Each wall is flat, endless, passes through zero and stands at right angles to its row. A trip goes straight from one point to another. Which walls does it cross, in order?

Walls:
(1): [-1 77]
(2): [-25 -17]
(3): [ 26 -23]
Trips:
[-15 -28] to [-24  15] => 3, 1
[-19  21] to [-17 -16] => 1
[  9 -17] to [ 1 33] => 2, 1, 3
[ 13 -12] to [-53 -13] => 2, 3
[35 17] to [-22 -22] => 1, 2, 3
[ -9 -48] to [-12  -4] => 3
[-26 -21] to [-26  14] => 1
[ -9 -25] to [-68 -33] => 3

Walls:
(1): [ 23 -10 -51 -53  12 -38  44  33  -1  25  -2  25]
(2): [ 28  29 -43 -40 -33 -12   1 -47 -16 -28  36  27]
(3): [ 22 -37  -2  -9  39  12 -36  31  36  19 -47  -3]
(4): [ 12 -11  12  57  28 -29  21 -13  10  15   2 -39]
(5): [-10  -6  -8 -39   1  30 -20   5  14  38 -13 -18]
(6): [ 23  -4  -8  12  13   0  11 -32  29 -33 -71  19]
(7): [ -5 -16 -22  31 -13 -11 -15 -10   9  51 -37 -10]
Trips:
[ 22  -8  38  58   8  21  43   8 -28 -30 -28  35] to [ 19  26  21  -8  19  -1  -7  21 -15  -1 -20  27] => 3, 4, 1
[-16  43  26  39  47 -18 -61  21  20  25 -41   6] to [-33   5 -29  73 -55  14  13  22  43   3 -33  52] => 5, 4, 3
[-53 -26  76  -4 -40  50 -25  21   6   3 -41   6] to [-55  -6 -15  -1  10  21   1  -9  13   4  18 -10] => 3
[-11   8 -11 -22 -44  28  17  49 -25 -46 -42  21] to [  4  24 -13 -22 -44   6  17 -33   8  11  -2   6] => 5, 7
[-42  -1 -14 -14 -34 -20  22  38 -19  46 -25 -30] to [-10  49  11  17 -47 -19 -41 -19 -17  33  -5  20] => 1, 2, 5
[ 25 -21  34 -14  29  39 -44 -12  19  20 -35  23] to [-13  22   7  29  10   7  13  24  44  66  18   2] => 4, 6, 1
